Each wall is flat, endless, passes through zero and stands at right angles to its row. A trip goes straight from one point to another. Which walls does it cross, in order?
In the rows, 128 means zero.

Walls:
(1): [125 184]
(2): [132  84]
(3): [117 146]
(4): [161 140]
Trips:
[130 108] to [196 136] => 4, 1, 2
[138 180] to [112 158] => 4
[ 65 208] to [107 175] => none
[181 105] to [191  43] => none
[167  34] to [ 61 126] => 4, 3, 2, 1
[101  96] to [165 119] => 4

Walls:
(1): [ 66 173  94 118 197  43]
(2): [178 122 124 123 106 216]
(3): [ 71 128  81 155 100 149]
Trips:
[143 170 141 161 142 106] to [147 124 114 110 123 119] => 2, 1
[ 73 125  92 150 114  78] to [126 114 110 186  77  65] => none
[167 178 149 113 186 116] to [177  40 105 150 172 163] => 2, 1
[160 138 119 116 118 116] to [ 73 139  75  55 150 104] => 1, 2, 3
[ 84 119 202 127 126  91] to [114 121  38 184 107  58] => 3
[211 161  63  90 139 138] to [ 47 136 109 130 195 111] => 1, 2, 3
[132 119  61 138  99 148] to [203  70 145  93 158 136] => 3
[133 134 171  97  81  88] to [ 69  58 106 152 107 133] => 3

Walls:
(1): [128 115 151 149  80 164 147 162 125 127 200]
(2): [ 76 148 121 187 105 185 127  53 144  90 116]
(3): [121 118 136 249 128  87 168 177 127 130 112]
(4): [120 162 157 106 113  92 148 101  96  85  66]
(5): [ 64 189 116 119 189 129  76 140 148 125 145]
(6): [113 115  68 109 132 141  79 183 136 116 114]
(7): [ 77 214 169 153 133 119 169  10 145 130 131]
Trips:
[ 92 113  88 110 127 118 142 111 129  76 132] to [145 134 143 126  91 152 204 123  39 103 148] => 5, 1, 6, 3
[161  84 120  71 133 126 160 159  86  98 130] to [114 161 201 139  73  83  99 111 140  76 151] => 6, 7, 2, 3, 5
[127  66 192 128 151 124 139 202 123  89 161] to [113 141 137 167 176 147 124 139 119 133  80] => 5, 1, 4, 2, 7

Walls:
(1): [104 208 102  89 185  81  91 122 123  57  64 124 166 125 119 190 129 130]
(2): [185 131 164 151 107 114  92  38 158 159 159 140 185 124 185 153  90 177]
(3): [111  86 135 100 133 101 112 125 131 112  76  84  89 144 156 106 203  96]
(4): [ 72 191 128 193 108 162 152 173 166 106 114 120 131 166  59 100 164 105]
(5): [154 128 212  80 128 151 101 121 133 188  73  93 123 122 171 140 176 133]
Trips:
[222 146 103 152 142 141 129 117 128 146 180 112 114 115 217  86 103 132] to [198 185 150 140 138  80 189 215 135 111 111 127 160 152 135  82 130 122] => 5, 4, 2, 1
[105 133  76 127 147 172  92 117 175 177  42 121 156 133 147  86  82  82] to [ 99 139 107  97  94 126 138 211 162  67 129 165 162 192 143  87 144 148] => 5
[171 119  92 209   7 137 137  99  94 120  91 109 130 154  78 124 128 149] to [ 70 144 119 130 167 122 115 100 135 149 145  88  85 134 123  89  50 112] => 2
[179  78  66 120 148  45 108 152 130 114 154  41 180 148  78  93 118 147] to [128 104 137  98 107  61  91  95 113 176  72  97 137 200  98  41 173 110] => 5, 1, 4
[ 76 164  76 120  54 124 141 126 130 100 147 126 115 141 171 170 133 129] to [ 94 158 161 129 113  96 155  97  83  85 191 146 134 163 127 116 117 106] => 2
[131 191 137 150 169 132 166 130 107 131 156 165 167 177 164 215 168 176] to [ 86  94 104 140  74 125 113 108 157 149 126 122 123  45 129 124 105 143] => 5, 4, 1
